Every row gives one point. The points of each table are mixes of a few directions, plus a little noise. Count the directions of each table, and those that both share. Where both have some left over, give the other angles between the two spaces (their principal angles), to ten degrees, smallest first.
In the rows, zero is written as 128.

First (6 x 2):
[[104 194]
 [124 138]
 [112 172]
 [144  84]
 [145  82]
 [139  99]]
Second, 6 rows:
[[166 136]
 [114 127]
 [ 75 118]
 [172 136]
 [ 67 118]
 [176 137]]
Directions: first 1, second 1, shared 0; angles 80

First (5 x 4):
[[122 130 172 158]
 [143 141 175 163]
 [107 134  72 104]
 [116  91 142 112]
 [152 145  80 103]]
Second, 8 rows:
[[127 131 123 116]
 [124 164 108 113]
 [125 123 134 107]
 [119  66 249 142]
 [134 127 107 154]
 [133 112 104 104]
 [129 155 101 142]
 [133 145  98 148]]
Directions: first 3, second 3, shared 2; angles 90

First, 8 rows:
[[151 166 150 110 129 120 150 133]
 [133  42  98 155 110 174 128 103]
 [ 84 115  94 125 122 117 116 132]
 [174 197 196 127 161  98 110 138]
 [ 70 167 117 136 152 114 128 178]
 [123 155 125 130 129 175 207 175]
 [131  88 101 112  99 129 125  93]
 [162  94 144 129 124  97  61  74]]
Second (7 x 8):
[[ 99  87  83 127 104 155 155 127]
 [139 211 169 103 147  78 119 142]
 [177 189 203 135 168  86  81 128]
 [108  86  92 132 110 154 146 125]
 [164  63 148 177 142 160  91 105]
 [112 112 104 124 116 140 143 129]
 [ 95 149  97  99 110 121 161 140]]
Directions: first 4, second 2, shared 2

First, 11 rows:
[[106 140 118 117 140 129 132 125 128 146 140]
 [101 144 122  95 127 121 106  95 133 119 136]
 [136 123 126 149 137 135 149 155 124 148 129]
 [146 117 128 159 136 136 155 165 122 148 125]
 [131 127 137 111 110 120 100  98 133  95 120]
 [128 129 132 116 118 123 112 110 131 109 124]
 [101 144 119 105 135 125 119 110 130 135 139]
 [ 97 146 118 101 136 124 118 107 131 136 141]
 [115 135 122 122 136 129 131 128 128 140 135]
 [ 98 145 117 103 136 125 120 109 130 137 141]
 [249  58 169 232  96 142 165 207 118  97  77]]
Second:
[[202 107  95 138 132 126 127  84 117 150 148]
 [122 118 113 131 146 131 111 140  88 102 150]
 [127 134 147 144 100 151 109 157 144 149 124]
 [ 84 137 141 118 133 125 128 151 128 108 119]
 [191 116  98 150 123 116 159  54 129 152 143]
 [143 121 117 138 127 133 123 121 114 129 140]
 [ 71 151 158 114 122 116 152 139 161 119  99]
 [114 134 130 134 127 122 148 113 131 123 127]
 [168 101  95 119 155 137  84 143  77 115 156]
 [127 138 158  94 118 129 120 156 180 154  89]
 [ 57 149 153 126 125 123 147 148 138 104 113]]
Directions: first 2, second 4, shared 0; angles 60, 80

First (8 x 14):
[[137 114 116 117 153 129 140 121 122 136 149 122  98 133]
 [100 154 150 152  73 117 149 149 146  97  57 153 196 113]
 [ 90 126 141 155 127 132 173 118 120  91 109  71 124 125]
 [174 122 106  82 138 112 132 148 143 167 127 215 128 126]
 [160 116 114 108 159 139  63 111 116 164 196 118  84 141]
 [126 142 146 147 109 146  37 115 125 136 160  98 142 131]
 [136 110 111 109 160 123 179 125 122 130 135 130  94 131]
 [102 138 141 147 104 125 152 133 133 102  94 116 156 120]]
Second, 11 rows:
[[158 122 147 132 114 160 123  96 113 120 152 140  75  83]
 [101 138 112 123 131 155 135 138 120 103 119 135 149 146]
 [126 145 119 135 133 140 148 141 128 116 148 142 124 136]
 [105 159 112 125 131 109 132 136 137 151  95 150 139 131]
 [ 70 249  87 102 125 109 138 153 142 161  44 197 165 161]
 [134 100 126 148 140  99 140 140 141 143 148 115 126 124]
 [160 153 136 133 120 147 142 127 124 117 167 143  98 123]
 [111  80 119 149 146  98 134 140 140 142 130 110 139 121]
 [134  45 147 138 134  84 100 112 134 156 116  82 133 103]
 [207 127 186  85  94 121  71  89 117 122 130  82 120 143]
 [103  90 115 141 140 186 148 136 108  72 159 114 143 137]]
Directions: first 3, second 5, shared 0; angles 50, 60, 60

First (8 x 20):
[[136 118 131 141 128 132 142 121 125 132 135 124 129 123 139 141 129 125
  131 129]
 [210  65 130 207 145 164 220  80  84 156 181  94 141 106 194 209 163 140
  135 121]
 [ 84 149 133 102 114 107  92 151 156 117 107 147 117 131 106  97 101 110
  132 137]
 [150  99 135 165 127 135 165 112 120 139 149 118 127 113 159 162 129 120
  137 131]
 [147  74 147 194 117 131 188 107 129 145 161 120 120  97 182 187 113  96
  153 142]
 [138 193  92  46 158 142  65 140 103 111  95 124 150 176  64  63 174 195
   86  99]
 [ 65 150 140 101 104  97  85 158 170 114 102 156 110 126 105  93  84  93
  139 144]
 [ 96 177 115  66 131 118  67 153 138 110  93 141 130 154  78  71 128 146
  110 121]]
Second, 8 rows:
[[ 93  96 149 165 112  72 180  77 167  95 120 122 181 163 201 131 109  45
  166 193]
 [165  73 135 189 118 150 192 106 106 164 162 105 117  98 166 193 117 122
  137 125]
 [148 165 123  96 114 115  89 209 133 132 118 118  66  71  30 108 159 204
  133 122]
 [ 85 124 125 113  98 136 111 141 130 160 108 128 107 129 104 123  66 113
  114 117]
 [147 178 117  87 188 128  85 114 126  67 128 160 173 172 138  81 202 149
  118 117]
 [152 129 130 138 148 122 140 114 127 106 139 130 147 133 149 131 165 132
  136 136]
 [ 92 138 125 104  87 120  99 176 140 158 102 121  82 103  64 115  79 139
  123 125]
 [143 118 118 133 159 178 129  87  95 141 147 143 150 156 170 145 126 121
   99  88]]
Directions: first 2, second 4, shared 1; angles 30
